Each row of a before or after table is a point. The points were changed in one or more steps. Then noise was added and the rows were shuffled. The steps act on how far a point lies along the listed directions, d1 being the first. Write out the steps. A step turns or swaps two directions, mirrors them in a line or flattens them onto one, adds a multiple of one to another, or multiplies one. Angles are multiples of 10 degrees, from the lower direction toward the higher: turns from -170 to 170, lines from 10 to 170 but not 90. Use the fewest steps. Two steps may share a direction if one is a turn and the other turns, adds or multiplies; they go together, in the order done. Otherwise the lowest direction goes first.

Directions:
(1): [ 60 -23   4]
(2): [-17 -34  52]
(3): [-17 -49 -38]
Before (9 x 3)
[[-14 -22 -20]
 [-14   6 -17]
 [  2  -6   0]
 [-16  20 -10]
 [-35  -5  26]
 [  4   1  -3]
 [  9 -17 -25]
 [-28  -1   1]
 [  4  -7  -7]]
After (9 x 3)
[[-38   2   0]
 [-26  11 -18]
 [-31  -7  25]
 [ -2  -4  -1]
 [  4   1  -3]
 [-26  -4 -28]
 [-60  -5 -22]
 [ -9  17  -8]
 [ -7  -2  -8]]
Steps: add -1.5 times d3 to d1

Directions:
(1): [-14  35  60 -22  11  23  34 -31   4]
(2): [-43  10 -10 -23  31  -1 -34   8  59]
Before (8 x 9)
[[ 17   9   6   8 -10  -5  22  -3 -29]
 [ 12 -14 -27  15  -2 -14 -14  19   2]
 [ 23  -7  -8   7 -15   1   8   9 -32]
 [ 25 -10   5   9 -11  -9   9   6 -12]
 [-14  -3 -13  -8  16  -8 -13  14  18]
 [ 19  -8  -2  16  -7  -3  14   0 -18]
 [-29   0 -22 -24  29   6 -34  10  60]
 [  3   2   6   0   1   8  -5   8  -9]]
After (8 x 9)
[[  3  -3 -13  -3  -1   1  -8  12  -5]
 [ -2  14   1  -1   5  -6   7   0  -3]
 [  3  -5  -6   8   5  -4   2   2   4]
 [ 12 -14 -27  15  -2 -15 -14  19   2]
 [ 11  -7   1   1  -1  -9  -2   9   8]
 [  2  -7  -9   1   5  -8   0  11  -3]
 [  1   3   6  -1   3   8  -7   9  -5]
 [ 11 -10 -13  -3   0   7  -2   2   5]]
Steps: multiply d2 by 0

Directions:
(1): [-24  35  37  -4   1 -60  -6 -25  11  18 -21 -38  21 -15]
(2): [  2  -4 -28 -38  46 -20   4 -53   6   9   8   8 -25  45]
Before (8 x 14)
[[ -3  -7 -23 -21  31  -8   3 -22   0  -1   6  10 -14  30]
 [  2   8  18  16 -16  -4  -6  12   0   5 -17 -19  16 -19]
 [ -7  12  12 -14   3 -24   5 -11   8   8  -6 -14   6  -4]
 [ -4  10   5  -6   4 -21   1 -25   3   7  -4 -16  10  -2]
 [  5 -13 -17 -16  15  10  -1 -15   4  -2   7  12 -22  25]
 [  9  -7   1   2  -7  30   1  24 -10 -17   9  14  -5  -7]
 [  2   4  13  -1   6 -17  -6  -9  14  10   3 -13   2 -12]
 [-10  10   8 -30  31 -46   1 -60   9  23  -4 -21  -6  21]]
After (8 x 14)
[[  9 -18 -13   6  -9  34  -3  17  -1 -12   6  15 -13   5]
 [ -3  10  24   8 -15   6  -3  23  -5 -11  -2  -4  10 -23]
 [  6  -4 -15 -13  15  -2   5 -27   0   3   5   0  -4  14]
 [  1  -1  -7 -23  15  -9   8 -18   7   7   4   1  -9  13]
 [  8 -22 -28  -1   7  30   3  16  -6 -12  12  23 -12  15]
 [  7  -4  -2 -10  16 -11  -4 -17  13   9   9  -4  -8   2]
 [ 16 -29 -33 -31  35  16   8 -37  -3   3  17  18 -30  41]
 [ -1  12  11  -2   6 -25  -4 -18   4  13 -17 -23   9   1]]
Steps: turn d1 and d2 by 70 degrees

Directions:
(1): [-24 -17 -30  -5   6  60  -3  -8  -7 -10  15 -20   2 -47  -8  15  19 -39
  32  -2  21   1   7   5  11   5  -1  10 -21  12  14 -43]
(2): [ -3  -6 -17 -16  -6  10  -3  38  33  -8 -29  -5  20  13  17 -48 -21 -22
 -30  -2  10  33  15 -45  15   4 -26   5 -26  -3  28  -3]
(3): [ -4  18 -11 -12  28  13  -8   1  13 -25  -2 -15  10 -51  34  16   4  42
 -52   0 -29  14 -14 -11 -15   6  17  34  21   7 -15 -10]
(4): [  7 -11 -22 -32  38 -13 -28  -5  -4  41  39 -45  -9  -8 -15  12 -30  -5
  -7   1  32  14  -1 -15   0 -17  -5  -1   7 -34  -8  34]
(5): [  9  21  11   6  26 -33   3  35 -37   8 -18   6  -9  -3   0  36 -27 -23
   7 -30  12  16 -14  -3  -2 -13 -38  29  11  46   4 -27]
Before (10 x 32)
[[-11  -3 -10   3  -5  36  -3 -26  16 -18   7   7  10 -26  10   0  29  22
   -1  16 -20 -13  -2  11  -2  10  29   3  -2 -18  -7 -10]
 [  2  -9  -4   3 -27  -1   8   5  16   4 -19   5   9  15   2 -32  10 -11
    3  -4   8   9   4 -14  13  -5  -8 -19 -14  -4   8  -5]
 [  2 -13   7   9 -20  -3  12 -26 -17  17  16   5  -4  18 -25  -9  10   1
   38   6  -3 -30  11  19   1 -10   8 -25  -8 -26  -6  19]
 [  4  10   9  -8   9 -32  -9  11   8   6  -1  16   0  28   5 -15 -26  19
  -27   1 -13  13  -1 -15  -5  -3   4  -2  11  -4  -3  35]
 [  3  -7  20  12 -35 -11  10   4  18   6 -18  26   5  60  -8 -49  -4  -2
   -9  19  -8 -12   8 -17  14   3  -2 -36 -18 -20  16  33]
 [  3  -3  13  -5   1   2  -8 -27   3   2   8   3   3   9  -3  -3  13  27
    1  10 -10 -15 -11  16  -9   7  28 -18   6 -19 -17  21]
 [ 19   6  17   4   8 -43  -3 -11 -20  27  21 -13 -12  14 -15  20 -17  28
    3  -1   3 -15  -7  13  -7 -11  13 -15  23 -16 -25  29]
 [ -1  -5   4   3 -14   1  25  11   6  -6 -20   9  -8  12   2 -23  -4 -28
    8  -4   8   3  18 -12  11  -1 -13  -4 -18  11  13 -11]
 [ -6  -6  -3  -3  -1  -8  -1   6   6  17  13 -11 -11  29 -15  -9  -9 -22
    7   9  12  -8  10   1  10   4  -3 -25  -5 -21   4  21]
 [  6   0  19  21 -29   3  12 -15   1  -1  15  18   2  26  -5  -7  17  10
   16  18  -9 -16   5  19  -6  14  17 -27  -1 -13  -6   3]]
After (10 x 32)
[[-12  -4 -11   0  -5  37  -3 -22  19 -19   3   6  11 -24  12  -7  27  20
   -4  15 -19 -10   1   6  -1   9  26   3  -4 -19  -2  -9]
 [  2 -15   4   6 -21   1  11 -17  -9  14   9   4   0  21 -22 -20   5  -5
   31   6  -1 -23  15   9   4  -9   2 -24 -14 -27   0  18]
 [  2  -7  -2   7 -26  -3  10  -3  10   5 -13   5   5  12  -2 -20  14  -7
   10  -4   5   3   1  -5   9  -5  -2 -19  -8  -4   2  -5]
 [ 17   4  12  -1   6 -40  -4   0 -11  24  12 -15  -6  18 -10   6 -24  21
   -5  -1   6  -5  -3   1  -3  -9   5 -13  16 -16 -16  28]
 [ -6  -6  -2  -3   1  -8  -1   5   4  17  13 -11 -12  28 -16  -8  -9 -22
    8   9  11 -10  10   3  10   3  -2 -25  -4 -22   2  21]
 [  5   0  16  19 -30   5  11  -9   6  -2  10  17   6  28  -1 -15  13   7
   10  18  -7 -11   6  11  -4  14  13 -27  -5 -14  -1   2]
 [  5  11  11  -7  10 -33  -9   7   4   6   2  17  -2  27   3 -10 -24  20
  -25   2 -14  10  -3 -10  -6  -3   7  -2  14  -4  -5  36]
 [  3  -6  24  16 -34 -14  11  -4  10   6 -13  27   1  58 -12 -39   1   1
   -2  19  -9 -19   4  -6  11   3   3 -36 -12 -19  10  34]
 [  0  -4   9   6 -13   0  27   4  -1  -4 -14  11 -12  10  -2 -13   1 -23
   14  -4   6  -5  15  -3   7  -2  -8  -5 -13  12   8 -10]
 [  1  -4  10  -9  -2   5  -8 -19   9   1   2   3   7  13   0 -13   9  22
   -5   9  -8  -8  -9   8  -6   8  23 -17   2 -20 -12  20]]
Steps: multiply d2 by 0.4

Directions:
(1): [  8 -11  16  34 -24   6  -4 -10 -17  28   4  -6   0  -9  50 -57  12  27
  21   7 -29  -8  23  -1  12 -19 -18 -41  10  -9 -27 -36  15  -9   1   2
  13  -1  13 -11  -3  17 -25  39   9 -12 -11   1  11 -10   9  30 -21  19
   3  -1   9  -9  26  39   9 -14   7  17]
(2): [ 24  13 -15 -35  15 -58  18  -4   3   0   0   9  30   3  12  10 -18 -10
  10   6   7  -6  -1  10 -17  16 -10 -29  -5 -16  33 -19  -5  30   7 -12
   7 -23 -31 -17 -14 -19   3  23 -12  14  -7 -47 -14  -4 -18  37  -8  30
   3  18  60 -17   5   0  -8   8  -3  -3]
(3): [  3 -44 -21  32  -2 -19  -6  40  -9   4  14  29  20   4  18  48  17 -37
 -11  29  16  -3  17   6 -11   6   3   3  -7   8 -15  -4   9  -3 -25   3
  -2 -11  -1 -19   2  21 -34  10 -14 -42  39 -35   5 -11  25 -22  20 -13
 -11  19  -7 -15  -1   8 -15 -36   6  10]
(4): [ 59  -3 -21 -11 -30   1  24  12   5  -8 -10  -2  33   3 -12   6  14  -9
  11  -2   8  17  -1   0 -21 -22 -26  11  19  30 -24  10  23 -24  13  28
   7  -5  30  34 -10   5 -26  -3  -2  19   6  -6  -7 -14 -35  -6 -43  -9
   1   6 -16 -36  23 -14  -7  40 -29  13]
(5): [-37 -31 -26  -7  24  28  49  11  -6  30  15 -16  -2  -3   8  -1 -44  15
  17  16  -7   3   6   8  -9   1 -45   7 -20  22 -13  -1 -15   4 -16  -5
  15 -32 -16 -11  25  -5  -2 -25  -4  -1 -11  23  -7 -34 -16  10 -16  13
   7  -3 -15 -28 -46  -1   9 -19 -32 -10]
Before (12 x 64)
[[  2 -12  -7   7  -8   7   6   8  -1   5   0   3   4   0   6   0   3  -1
    4   3  -2   5   5   1   1  -6 -10   5   5  10  -9   0   8  -6 -10   9
    1  -1   3   0   2   1  -9  -4  -1  -3   6  -1   1 -10  -3  -5   0  -2
    0   4  -8  -8  -1   2   1   1  -8  -2]
 [ -3 -12  -2   9   4 -14  -4  10  -2   1   4  10   6   0  13  10   1  -9
   -2   7   2   1   5   1   2   8   2  -6  -3  -2  -1  -4   1   5  -7  -5
    0  -4  -9 -12   4   6 -13   6  -7  -7  11 -13   0  -1   8   0  11   5
    0   2   6  -1   3   7  -4 -16   5   0]
 [  0  12   9  -4   8 -12  -8 -10  -2  -5  -1   1  -6   3   6 -11  -2   3
   -1  -3  -1 -13   0   1   8   5   9 -16  -2 -17  13  -6  -3  13   0  -8
   -2   4 -12  -9  -3  -4   6  13   2   1  -7  -7   0   6   3   9   6   1
    0   3  19   7   4  10   0  -3  18  -3]
 [-15   5 -10 -21  23  -6  13  -3   7   1   1  -2  -5   3  -5   9 -25  -2
    1   1   3   1  -3   5  -5  12 -11   5  -9  -1  17   8 -13  13  -1  -9
    3 -14 -20  -2   6 -15  15 -13  -2   4  -8   2  -6  -2 -12   5   5   3
    3   4  14  -2 -21 -10  -2   1 -10  -7]
 [  6  14  -2 -13   6 -14   9  -9   3  -4   0   2   6   6   1  -2  -9  -1
    4  -2  -2  -2  -4   0   1   2   2  -8   2  -5   9  -7  -6   9   5  -5
   -4   0  -8  -5  -3  -8   7   5   1   8  -6 -12  -5   3 -10   9  -8   9
    5   5  13   0   6  -2   1   8   1  -3]
 [  2  -9 -14   0   8 -17  13   6   0   7   8   4  12   0   9  11 -10  -9
    5  11   1  -2   6   2 -13   2  -9  -6  -9   3   0  -8  -1   5  -3  -5
    4 -12 -10  -6  -1  -4 -10   2  -3  -4   2 -16  -3 -10  -3  12  -1  10
    4   7  13 -10  -1  -1  -3  -9  -8   0]
 [ -6  -3  -9 -16  11   0  13   1   5  -1   0  -3   6   4 -10  11 -14   0
   -2   6   6   8  -3   7  -7  -1 -10   9  -4   5  12   9  -7   5   0  -3
   -1 -10  -8   4   4  -5   4 -13  -3  10  -4   4  -6  -6 -12  -1  -7  -7
    3   0   2  -9 -19 -10  -1   2 -15  -7]
 [ -6   2   4  -3   5   9   6  -6   4   2  -1  -6  -1   1  -4 -13  -3  11
    3  -3   1   2  -3   1   5  -1  -2   3  -2  -4   2   1   0   3   5   1
    0   3   2   0   5   0  -1  -6   0   1  -6   9   1  -2  -2   5  -2   1
   -1  -5   2   0  -3  -2   1   1  -1   0]
 [  6  -1   3   1  -4   4  -3  -6  -1   0  -2  -3   2  -1  -4  -6   2   2
    1  -3   1   2  -1  -3  -2  -7  -1   3   5   3  -7   2   2  -5   0   3
   -3   3   8  12  -3   0  -1  -3   0   4   0   4   0   2  -3  -5  -5  -2
    3  -2  -5  -7   5  -4  -1   5  -3   6]
 [  2   9   1  -7   2  -7  -2  -8   9  -7   0  -5   1  -1  -8   1   2  -3
    0  -7   3  -1 -10  -4  -6   2   5  -2   0  -2   6   6  -3   3   4   0
    0   1  -6   3  -2  -1   6  -2   2   7   0  -5  -5  -2  -3   1  -4   4
    3   1   8   3   6  -6   2   6   0  -1]
 [-14  -8  -3  12   6  -2  -4   2  -6   7   3   7  -2  -2  10   6  -5  -2
    2   7  -1  -4   6  -1   2   3  -1  -6  -5  -8  -1  -5  -6   4  -8  -3
    1  -7 -12 -12   3   5  -3   0  -4 -12   6  -9   2  -9  14   1  16   4
   -1   2   4   5  -4   9  -2 -22   5   1]
 [ -7  -2  -8  -5  13  -2   2   5   6  -7   5   4   0   1 -11  23  -9 -15
   -5   3   7   5  -5  -2  -3   7   6  15 -10   1  12  13  -7   3  -3  -3
   -3  -5 -13  -3   1  -5   8 -13  -6  -4  11  -5  -3   4  -1  -8  12  -5
   -4   3  -3  -2 -17 -10  -2  -7  -5  -6]]
After (12 x 64)
[[-23 -18   3  19   9  -2  -7   7  -6   9   9   6  -6  -3  21   1  -4  -1
   -2   9  -5  -2   9   1  10   9   3  -8  -8  -5  -5  -8  -3   6 -13 -10
    1  -3 -12 -20  11   9 -11   5  -4 -15   8  -2   4  -2  19   1  19   7
    0  -2   2   6  -5  15   1 -31   9  -2]
 [-15   0  -4  -4   9  14  17  -4   0   4   4  -6  -6   5  -3  -4 -17   6
    6   0  -5   0  -3   0   4  -3  -7   6  -3   7  -5   0 -10   0  -2  -3
   -3  -2  -3  -2   9  -3   6 -11   3   3  -6  11  -2  -4  -8  -3  -9   2
    6  -2 -13  -3 -11  -4   7   0  -7  -6]
 [-39  -7  10  21  16  -4 -16  -6 -10  13   8   9 -15  -4  24  -5  -9   5
    0   9  -9 -14  10  -1  13  11   8 -19 -12 -25   8 -16 -14  14 -13 -15
    0  -4 -24 -30   6   6   5   9  -2 -21   1  -9   7  -3  31   9  33  12
    0  -1  15  20  -9  21   2 -42  20  -1]
 [-36  11 -13 -36  44  -9   8   0  15 -12   2   2 -14   7 -29  38 -36 -14
  -13  -2  17   1 -14   5  -5  28   5  24 -19  -4  38  25 -28  24  -5 -18
   -7 -12 -35  -5  10 -25  35 -33  -6   6  -3   4 -10   7  -7 -10  28  -6
    0   4  14  12 -41 -27  -5  -3  -7 -20]
 [  5   6 -18 -38  18 -12  14   6  14 -19  -5   3  14   9 -35  41 -15 -17
  -11   1  22  13 -15   8 -17   5  -2  26  -5   9  27  25 -11   9   4  -1
   -7  -9 -12  13   0 -15  13 -27  -8  20   3  -6 -14   0 -22 -12  -3 -15
    0   5   4  -9 -23 -30  -8  18 -19 -12]
 [ -3 -16 -16   6   5  -4  17   8  -2  13   9   0   8  -1  11   6 -12  -5
    7  12  -2   0   9   1 -11  -3 -16  -3  -9   9 -10  -6   0   0  -5  -2
    6 -13  -5  -4   3  -1 -14  -3  -1  -6   1  -7  -2 -15  -3   9  -5   8
    5   4   2 -13  -5   0   0 -11 -13   1]
 [ -2   6   6  -5   5  -1   2  -9   5   1  -2  -4   1   2  -1 -14  -1  11
    3  -4   2   0  -3   1   5   1   1  -3  -1 -10   7  -3   1   8   7  -2
    0   4  -2  -4   1  -2  -1   1   0   0  -7   1   1   0  -1  10   1   5
   -1  -3  12   2   2   0  -1   1   4   0]
 [ 31  -5 -10   2 -20  -9   8   7   1   1  -4   6  20   0   9  -3  12  -5
    8   2  -1   7   6   2  -6 -11 -13  -4  14  11 -10  -5  18  -8  -2  16
    4  -1   9   7  -7   1 -18   9  -3   3   7 -16  -1 -11 -13   3 -13   2
    0  10   3 -19  18   3  -3  15  -9   6]
 [ -7   4  -4  -9   6   7   4  -3  11  -8   0  -8  -3   0 -19  11  -3  -4
   -3  -7   7   2 -13  -5  -7   2   2  13  -3   7   2  16  -6  -2   1   2
   -1   0  -4   7   4  -2   9 -17   2   8   2   6  -6  -5  -5  -9  -3  -3
    3  -2  -8   2  -6 -13   3   5  -7  -6]
 [ 26   1  -1  -3 -12  -1   1  -5   0  -2  -6  -3  12   0  -5  -6   7  -1
    4  -4   3   6  -1  -3  -8 -12  -6   1  11   8 -12   4  10 -10   4   9
   -1   1  14  20  -8   1  -9   1   0   9   1  -3  -2   0 -12  -3 -16  -2
    3   1  -4 -17  15  -6  -3  16  -8  10]
 [-48  -3  20  19  20  20 -12 -12 -10  13  10  -7 -34  -2  19 -27 -14  20
   -1   2 -14 -20   7   1  25   7   8 -15 -14 -21   3 -10 -14  13 -14 -18
   -1   5 -16 -24  15   3  12   4   7 -16 -12  22   9   1  24   5  22   2
    2  -8   1  21 -19  22  11 -35  23  -9]
 [-19   7 -15 -26  35 -10  -1   9  16 -25   3  10  -4   6 -43  61 -19 -33
  -21  -3  26   7 -20  -1  -8  24  23  38 -19   0  36  34 -21  15  -5  -9
  -13  -4 -28  -2   3 -18  29 -36 -12   1  18  -8 -10  14  -1 -25  34 -16
   -6   4  -3  11 -37 -33  -8  -3  -4 -19]]
Steps: multiply d1 by 3; mirror d2 and d5 in the line at 50 degrees; multiply d4 by 3
